Each row of a before or after table is a point. The points were changed in one or more steps. Then noise was added and the rows were shuffled. The steps act on how far a point lies along the listed directions, d1 being the first. What was done? A step turns or swaps two directions, mirrors them in a line or flattens them onto one, adds a multiple of one to another, or multiplies one. Angles are multiples of 10 degrees, from the lower direction toward the higher: turns from -170 to 170, lines from 10 to 170 but not 90. Use the fewest steps. Two steps may share a direction if one is a turn and the other turns, adds or multiplies; they go together, in the order done. Otherwise the lowest direction goes first.

Directions:
(1): [0.44 0.35]
(2): [ 0.35 -0.44]
Before (9 x 2):
[[-0.01  0.24]
 [ 0.21  0.16]
 [-0.37  1.04]
 [ 0.19 -0.53]
 [-0.03 -0.48]
 [ 0.09 -0.50]
 [ 0.21  0.56]
 [ 0.15  0.35]
 [ 0.39  0.18]]
After (9 x 2):
[[-0.96  0.57]
 [ 0.52 -0.29]
 [ 0.02  0.29]
 [ 0.19  0.36]
 [ 0.40 -0.27]
 [-0.22  0.20]
 [-0.10  0.31]
 [-0.17  0.58]
 [ 0.29 -0.35]]
Steps: turn d1 and d2 by -40 degrees

Directions:
(1): [-0.20 -0.39 -0.53]
(2): [ 0.64  0.00 -0.25]
(3): [-0.14  0.57 -0.36]
Before (13 x 3):
[[-0.59  0.42  0.13]
 [-0.24 -0.15  0.62]
 [-0.20 -0.20  0.58]
 [ 0.08  0.26  0.10]
 [ 0.77  0.82 -0.19]
 [ 0.77  0.68 -0.25]
 [-0.62  0.38 -0.35]
 [-0.44 -0.01  0.00]
 [ 0.34  0.24  0.43]
 [ 0.44  0.08 -0.33]
 [-0.25  0.52  0.24]
 [-0.34  0.02 -0.37]
 [-0.31 -0.01  0.03]]
After (13 x 3):
[[ 0.16  1.04 -0.19]
 [ 0.14 -0.28 -0.09]
 [-0.31  0.36 -0.39]
 [ 0.43 -0.21  0.21]
 [ 0.20 -0.07 -0.60]
 [ 0.07  0.46  0.23]
 [ 0.47 -0.25 -0.43]
 [ 0.18  1.10 -0.38]
 [ 0.81 -0.28 -0.13]
 [-0.37 -0.48 -0.34]
 [ 0.03  0.19 -0.25]
 [ 0.21 -0.42 -0.04]
 [-0.35 -0.44 -0.25]]
Steps: turn d2 and d3 by -110 degrees; turn d1 and d3 by -130 degrees

Directions:
(1): [-0.39 -0.32  0.61  0.05]
(2): [-0.25 -0.49 -0.45  0.37]
(3): [ 0.62 -0.47  0.15 -0.02]
(4): [-0.18 -0.26 -0.19 -0.71]
Before (9 x 4):
[[-0.88 -0.72  0.15  0.35]
 [ 0.16  0.30  0.09 -0.04]
 [ 0.74 -0.27  0.23 -0.18]
 [-0.01  0.16  0.06 -0.62]
 [ 0.29 -0.47  0.03  0.15]
 [ 0.84 -0.03 -0.09 -0.28]
 [-0.84 -0.11  0.19  0.57]
 [ 0.17  0.03  0.60  0.21]
 [-0.27  0.41  0.29 -0.71]]
After (9 x 4):
[[-0.12  0.41 -0.12 -0.04]
 [ 0.43 -0.22  0.30 -0.13]
 [ 0.54  0.32  0.41 -0.31]
 [-0.49 -0.72 -0.05  0.21]
 [-0.73  0.38  0.11 -0.12]
 [-0.03  0.13  0.44 -0.20]
 [ 0.54  0.48  0.21 -0.24]
 [-0.26 -1.16  0.17  0.15]
 [-0.31  0.22  0.05 -0.13]]
Steps: flatten d1 and d4 onto the line at 20 degrees; turn d2 and d3 by 50 degrees
